Each point is reached from the start by the listed moves, each made 0, 1 or 2 times, or once backwards (-1), plus a little noise. Say if it took an odd or an even number of moves. Then give how often each move was made.
In the rows, 128 means zero.

Moves:
(1): [ 98 120 146 127 134]
(2): [116 162 116 162 129]
Start: [123 141 118 130 129]
Points:
[106 100 147  95 133] => even (1, -1)
[ 70 201 111 197 137] => odd (1, 2)
[ 64 125 153 128 142] => even (2, 0)
[111 175 105 164 130] => odd (0, 1)

Moves:
(1): [ 81 121 135 128 119 125 151]
(2): [109  98 127 146 115 127 178]
(3): [101 103 132 150 123 121 135]
(4): [123 128 149 131 127 114 130]
Start: [122 134 136 115 127 140 129]
Points:
[148 110 126 131 122 138 154] => even (-1, 1, 0, 0)
[126 132 128 108 120 146 170] => even (0, 1, -1, 0)
[ 37  66 121 144  94 148 249] => even (1, 2, 0, -1)
[128 133 117 112 124 155 128] => odd (0, 0, 0, -1)

Moves:
(1): [141 126 147 111 111 114 140 131 100]
(2): [127 141 139 136 177 133 112 139 126]
(3): [134 142 148 141 165 128 145 136 141]
(4): [126 121 149 130 112 121 134 156 136]
(5): [129 141 140 126 117 125 120 110 137]
(6): [103  99 144 128 127 119 123 114 123]
Start: [147 111 119 122 119 133 116 115 122]
Points:
[107  69 180 150 201 119 147 121 131] => odd (0, 0, 2, 0, -1, 2)
[175 177 200 144 153 129 117 166 171] => odd (0, 1, 1, 2, 2, -1)
[122  66 233  86  46  74 122  85  83] => odd (2, 0, 0, 1, 2, 2)
[172 138 213  92  95  98 116 123  90] => even (2, 1, 0, 1, 2, 0)

Moves:
(1): [133 119 113 114 133 120 139 116 115 122]
(2): [125 131 154 128 126 126 123 119 128 130]
(3): [134 134 106 110 134 123 131 126 120 100]
(4): [147 129 122 149 129 119 161 130 117 116]
(5): [138 130 123 123 140 123 127 115 125 125]
(6): [125 128 130 124 145 114 130 117 122 129]
(7): [118 123 148 132 135 144 126 131 135 139]
(8): [141 121 138 140 135 110 139 125 125 119]
(9): [130 129 126 135 131 122 128 120 129 119]
Start: [119 121 126 124 123 130 120 134 143 113]
Points:
[ 94 138 157  99 122 106 105 117 130 127] => even (0, 2, 0, 0, -1, 2, -1, -1, -1)
[144 143  89 130 118 114 178 132 112  37] => even (0, 1, 2, 2, -1, 0, 0, -1, 1)
[201 136  31 139 151  96 195 112 108   7] => even (0, -1, 2, 2, 2, -1, 0, 0, 2)
[139  96 111 103 172  78 125 101 125  98] => odd (1, -1, 0, -1, 1, 1, 0, 2, 0)

Moves:
(1): [111 137 148 119 125 124 128 124 142 136 131 133 125]
(2): [136 122 140 128 129 136 119 131 129 131 128 125 130]
(3): [124 111 132 134 143 142 134 135 140 128 134 123 153]
(4): [121 137 133 115 119 137 129 125 130 124 123 118 121]
(5): [119 126 120 126 126 119 123 116 107 119 135 136 143]
(6): [122 129 130 134 147 124 139 130 129 121 124 118 128]
(7): [129 117 116 119 118 116 121 126 134 123 130 106 135]
(8): [125 138 125 149 120 137 128 123 116 127 131 122 127]
(9): [129 120 118 123 135 120 134 134 146 113 129 135 111]
(10): [136 135 123 121 127 128 131 110 126 114 122 120 129]
(11): [132 130 128 126 130 123 137 126 126 130 139 124 128]
(12): [147 121 125 128 132 134 125 114 129 135 131 129 121]
Start: [136 132 136 126 125 127 128 117 141 138 119 119 131]
Points:
[110  70 152 116 167 140 149 175 209 108 139  79 157] => even (0, 2, 2, 1, 0, 1, 1, 0, 2, -1, 1, -1)
[103 114 111 107 163  96 158 143 128  88 129 156 122] => even (-1, 0, 0, 1, 2, 1, -1, -1, 2, -1, 1, -1)
[101 155 144  98 137 119 186  84 222  72 129   7 102] => even (2, 0, 1, 2, -1, 2, 2, 2, 2, 2, 2, 0)
[104 114 120 191 159 128 168 140 150 132 140  26 209] => even (0, -1, 2, -1, -1, 2, 2, 2, -1, 0, 1, -1)
[103 159 151  78  71 117 102  66 142 113 134 144  76] => odd (2, 1, -1, 2, 2, -1, 0, 1, 2, 0, 0, 1)

Moves:
(1): [130 123 119 119 131 141 131 132 139 126 128 112 129 144 129 133 134 135
 122]
(2): [137 115 121 129 125 126 128 129 123 123 121 129 121 145 133 136 130 127
 128]
(3): [124 127 120 117 121 127 126 132 124 131 133 128 114 120 126 126 112 129
 125]
(4): [118 136 133 140 131 116 134 121 126 132 131 121 116 133 128 127 129 122
 141]
(5): [134 123 130 131 127 134 132 121 132 124 126 128 118 135 113 126 108 126
 122]
(6): [111 126 129 128 130 128 122 125 132 131 125 133 127 131 132 129 117 129
 125]
(7): [131 133 133 125 117 124 121 124 128 120 138 125 126 132 130 130 133 136
 123]
(8): [125 127 118 122 119 133 128 129 119 129 122 123 129 133 120 115 130 127
 127]
(9): [127 133 135 137 120 140 120 113 130 127 138 134 125 134 122 136 140 121
 127]
(10): [114 140 137 130 130 145 124 138 106 119 119 128 127 143 109 132 131 132
 119]
(11): [127 124 125 126 142 131 121 114 125 128 127 114 133 123 125 130 126 118
 130]
(12): [134 134 128 135 136 132 121 142 127 140 123 118 120 123 125 130 123 134
 126]
(13): [125 128 136 126 126 134 130 124 120 128 113 123 118 124 137 124 140 123
 125]
(14): [131 128 149 119 124 143 130 133 124 137 125 125 131 125 127 125 126 130
 136]
(15): [117 121 121 136 113 134 139 118 121 144 124 131 140 115 117 135 126 139
 130]
(16): [126 136 130 127 135 130 127 115 134 128 131 144 115 119 128 124 136 145
 123]
(17): [126 114 134 126 129 112 116 139 112 125 135 136 130 119 107 136 134 125
 115]
(18): [127 122 124 139 120 125 126 130 120 140 145 132 124 129 147 124 115 133
 121]
Start: [118 117 139 137 117 123 138 112 122 137 125 129 138 115 132 134 122 129
 124]
Points:
[ 91 109 169 120  78 123  93 179   7 146 178 141 120 106 102 151 116 155
  71] => even (0, 0, 2, 0, -1, -1, 1, 0, 0, 2, 0, 0, 0, 1, 0, 0, 2, 2)
[ 67 128 211 124  95 187 142 166  69 151 106 149 168 121 147 133 120 136
 112] => odd (0, -1, 0, -1, -1, 1, -1, -1, 0, 2, -1, -1, 1, 2, 0, -1, 0, 1)
[129  84 113  98 152  54 115  88 152  99 152 115  94 106 111 168 156 168
  88] => odd (2, 1, 1, 1, 0, 0, 2, -1, -1, -1, 1, 0, 0, -1, 0, 2, 2, -1)
[ 99 173 202 150  91 192 146 191  32 201  83 105 110  98 171  81 120 167
 127] => even (-1, -1, 0, 0, -1, -1, 0, 1, -1, 2, -1, 2, 2, 2, 0, 0, -1, 2)

Moves:
(1): [124 135 120 120 120 122 129 122 132 116 120 133 101 139 115 125 111 126
 137 114 122 133 136 132 134 130]
(2): [126 145 137 110 140 133 131 138 119 133 134 132 130 120 125 125 131 134
 124 116 127 128 113 116 122 129]
(3): [131 134 118 124 135 127 130 122 111 126 128 135 138 139 120 118 130 123
 142 137 130 123 145 121 121 131]
(4): [126 143 141 134 142 130 128 135 124 124 135 126 140 122 131 117 130 124
 136 137 137 125 139 131 137 134]
(5): [143 137 128 134 145 131 130 120 134 135 127 118 128 135 119 146 131 142
 111 112 140 122 134 120 111 120]
(6): [115 127 133 131 112 112 123 128 134 120 116 125 130 120 130 111 131 123
 131 144 116 132 133 140 132 123]
(7): [132 143 132 124 128 127 151 129 136 132 139 123 134 118 122 140 128 135
 144 151 127 121 130 140 130 142]
(8): [129 120 131 126 129 123 130 118 129 124 134 135 124 127 121 128 118 147
 117 131 122 121 127 123 120 131]
(9): [119 115 123 133 126 125 123 131 130 141 129 126 122 149 135 148 121 122
 129 121 131 122 115 129 140 123]
(10): [113 126 120 125 136 126 137 122 129 123 127 142 130 119 121 106 124 125
 141 129 120 118 126 127 132 128]
(11): [134 126 140 122 131 131 141 125 127 128 130 130 138 132 132 135 127 127
 123 127 124 128 129 129 124 124]
(12): [137 128 134 124 137 115 133 128 131 131 131 117 137 125 132 136 124 114
 119 129 133 120 134 139 136 134]
(13): [122 128 127 134 121 128 119 113 128 114 133 129 120 118 111 121 128 135
 121 117 133 130 125 112 103 129]
(14): [132 127 124 134 130 124 118 126 127 122 140 128 124 129 132 127 117 136
 137 128 130 132 117 127 125 121]
(15): [130 138 124 140 129 140 123 132 130 132 129 127 132 137 134 144 136 128
 116 122 127 128 113 131 126 134]
(16): [112 123 133 132 144 122 128 124 132 136 129 131 124 117 130 122 140 138
 144 132 125 124 137 145 128 145]
(17): [129 125 124 128 125 134 124 118 132 131 129 124 103 145 114 134 131 127
 128 132 131 120 123 134 118 124]
(18): [123 133 129 128 122 128 126 122 135 124 134 130 129 129 110 113 137 135
 130 119 137 126 119 136 125 131]
(19): [111 126 122 123 124 126 131 132 131 132 126 134 118 130 140 117 133 128
 125 127 120 132 138 135 123 126]
(20): [116 124 120 125 132 129 132 119 130 129 131 129 128 124 125 131 130 126
 131 142 125 129 141 135 130 126]
(21): [136 144 131 120 122 133 126 130 117 127 129 136 124 120 122 132 134 132
 122 120 136 123 134 128 116 126]
(22): [134 130 118 128 138 135 133 136  97 123 116 112 120 126 122 138 115 138
 133 125 154 133 144 127 126 136]
(23): [144 140 140 134 113 125 138 121 119 146 133 126 119 134 126 133 118 135
 114 122 131 134 123 127 123 126]
(24): [128 127 125 127 132 132 131 149 129 144 128 119 137 136 130 137 117 113
 132 126 120 127 126 142 140 126]
Start: [135 117 131 130 121 117 109 129 117 103 147 140 142 127 128 123 129 132
 106 126 154 132 123 134 126 133]
Points:
[ 52 128 148 104  64  38  92 143 182 152 147 113  69 140 112 132 105  65
 109  96 116 140 135 244 178 119] => odd (2, 1, -1, 0, 0, 2, 0, -1, 2, -1, -1, 2, 1, 0, -1, 1, 0, 1, 1, 2, 1, -1, 1, 2)
[127  90  78 100 208  99 122  81  85 139 164 127  95 187  48 118 120 150
 113 130 208  75 215 189 103 150] => even (0, 0, 2, 0, 1, -1, -1, 2, 0, 0, -1, 2, -1, 0, -1, 1, 2, 2, 1, 2, 0, 1, 0, 1)
[ 75 115 181 153  72 101  80  40 123 101 144 157  32 102  77  73 161 198
  72 107 140 155 104 136  30 114] => odd (0, 1, -1, 0, 0, 2, -1, 0, 0, 0, 1, -1, 2, 0, 0, 2, 2, 0, 0, 1, 0, 0, 2, -1)
[140 249 213 120 106 105 157 216 161 150 174  84 222 106 168 119 156  54
  63 165 110 141 100 201 151 170] => even (0, 2, 0, 2, 0, 2, 2, -1, -1, -1, 0, 2, 1, -1, 2, -1, 0, 0, 2, -1, -1, -1, 1, 2)
[ 57  59 108 132 104 133 122  94 149  91 108 169  88 156 132 141 152  96
 134 157 130  98 130 161 133  90] => odd (0, -1, -1, 0, 0, 1, 0, -1, 2, 2, 2, -1, 0, -1, 0, 0, 2, -1, 0, 1, 1, 0, -1, -1)

Moves:
(1): [135 121 127 117 128 119 129 143 131 127 127 131 130 142 123 124 120 138
 142 127 130 132 124 120 137 121]
(2): [139 125 123 119 130 132 131 131 131 132 131 116 132 131 128 133 130 139
 122 132 137 128 130 133 133 122]
(3): [123 130 132 126 112 128 132 135 126 135 120 124 140 135 125 129 133 128
 137 133 116 129 131 133 136 124]
(4): [127 116 129 138 145 117 127 117 137 128 132 114 120 114 122 113 138 117
 128 124 120 126 131 127 130 130]
(5): [143 126 133 147 138 124 124 135 132 120 124 129 140 121 143 133 128 123
 134 134 134 125 129 122 124 117]
(6): [136 134 138 131 117 131 122 134 140 130 130 124 123 125 126 120 124 127
 133 125 137 134 126 120 132 125]
(7): [132 130 127 131 133 132 116 127 139 126 123 117 139 127 132 129 130 127
 126 123 118 130 131 124 129 133]
(8): [123 117 123 137 123 117 123 126 121 136 129 129 125 135 123 118 121 141
 132 139 149 110 129 125 134 125]
(9): [133 127 143 143 133 127 128 125 127 132 139 117 124 122 135 127 125 130
 131 126 136 123 127 143 132 140]
(10): [128 128 139 141 140 134 121 129 129 126 127 121 132 120 121 125 118 132
 130 132 130 127 138 126 133 125]
(11): [122 125 127 137 125 126 123 135 130 123 119 118 126 119 140 130 136 138
 127 133 125 144 135 137 128 123]
(12): [125 125 130 124 123 127 133 124 129 136 126 122 128 137 142 115 130 134
 128 134 128 120 115 118 131 122]
(13): [115 133 130 127 121 136 131 135 135 127 122 138 123 124 131 129 137 132
 127 128 126 132 139 131 126 137]
(14): [125 122 130 124 129 122 121 125 128 137 146 135 127 124 130 133 129 126
 130 132 127 119 129 117 128 123]
(15): [128 108 126 138 135 130 120 122 125 120 143 123 135 136 137 134 120 115
 117 128 141 126 123 128 141 125]
(16): [132 136 122 134 122 130 135 133 127 124 130 121 127 125 135 136 122 127
 132 116 120 113 142 131 123 123]
(17): [136 130 128 128 126 129 128 134 124 126 123 128 117 126 119 125 127 136
 130 122 131 125 119 125 138 128]
(18): [126 139 119 128 133 125 127 127 135 124 132 134 126 129 133 128 123 127
 125 132 125 127 126 128 131 125]
(19): [123 132 136 140 132 121 131 128 118 127 137 131 132 131 139 123 132 126
 127 133 135 140 141 122 128 132]
(20): [128 135 125 112 118 137 122 126 121 117 146 127 138 124 129 124 138 135
 140 127 136 138 128 123 132 122]
(21): [124 128 125 115 126 127 131 134 128 133 126 121 131 122 129 126 129 130
 126 131 119 125 127 122 126 133]
(22): [139 124 122 142 137 129 125 119 122 135 135 128 141 114 135 130 124 132
 134 145 131 135 134 129 125 128]
(23): [129 123 121 108 108 130 123 132 133 117 130 121 115 145 135 130 130 126
 128 136 120 123 122 134 131 126]
(24): [131 131 132 126 128 130 120 132 127 133 131 134 130 133 131 122 128 127
 123 128 127 138 132 136 124 128]
Start: [122 130 121 121 120 112 121 141 129 114 111 122 140 137 126 136 127 126
 123 131 124 112 131 123 119 122]
Points:
[122  73 126 249 197  49  45 127 146  55 152  61 153 143 228 106 126  87
 107 146 127  91 160  99 166  73] => odd (0, -1, 0, 2, 2, -1, 2, 1, 0, 1, 2, 1, -1, 1, 2, 1, 1, 2, 2, 0, -1, -1, 1, 1)
[132  98 133 148 184  79  86 143 163 107 179 105 155 209 124 112  56  85
  97 118 144 101 167  72 178  80] => odd (2, 1, 0, 1, -1, 1, 1, 0, -1, 2, -1, 0, -1, 1, 2, 1, -1, 2, 2, -1, -1, -1, 0, 1)
[127 111 128 105 159  79  36 164 175  52 145 141 166 179 156 113 128 109
 157 167  94 124 137  57 155  68] => even (2, -1, 0, 1, 2, -1, 2, 0, -1, 2, 0, 0, 0, 2, 0, -1, 0, 2, 1, 1, -1, -1, 2, 1)
[140 107 131 132  88  61 131 205  91 117  81  67 124 197 126 134  92 213
 165 188 155  89 148 165 168 129] => even (2, 1, 1, -1, 0, -1, 0, 2, 2, 1, 1, -1, -1, -1, -1, 0, 1, 0, 2, -1, 1, 0, 2, -1)
[ 74 172  85  83  83  98 110 183  97 133 128 204 124 132 104 118 109 191
 143 137 151 122 181 108  96 110] => odd (1, -1, -1, -1, -1, 0, -1, 2, -1, 0, 1, -1, 1, 1, -1, 1, 0, 1, 0, 1, 1, 0, -1, 2)
[164 101 181 191 129 115  36 154  91  54 219  84 145 104 162 126  90 154
 166 164 236 187 130  99 200 112] => odd (1, -1, -1, -1, 0, 2, 0, 0, 2, 2, 2, -1, -1, 1, 2, -1, 2, 0, 2, 2, 0, 1, 1, -1)
[ 97 132  97 195 121 122  94 181 150  94  75  74 149 162 167 140 100 170
  99 157 117  76 216 164 164 122] => odd (0, 1, 1, 0, 0, -1, 2, 2, 0, 2, 1, 0, 2, -1, 1, 2, 1, 2, 1, -1, 0, 0, 1, 1)
[150 113 141 136 166 103 114 159  83 174 170 144 137 154  95 155  74 174
 103 121 186  72 180 133 128 136] => even (1, 2, -1, -1, -1, -1, 0, 1, 1, 1, -1, -1, 0, 2, 0, 1, 1, -1, 1, -1, 0, 0, -1, 2)
[191 158  86 109 114 119  72 169 184  71  99  67 198  88 164 139 125 150
 159 219 112 171 142  94 117  77] => odd (0, 1, 0, 0, 2, 2, 1, 0, -1, 1, 1, -1, -1, -1, -1, -1, -1, 2, 0, 1, 2, 2, 2, -1)
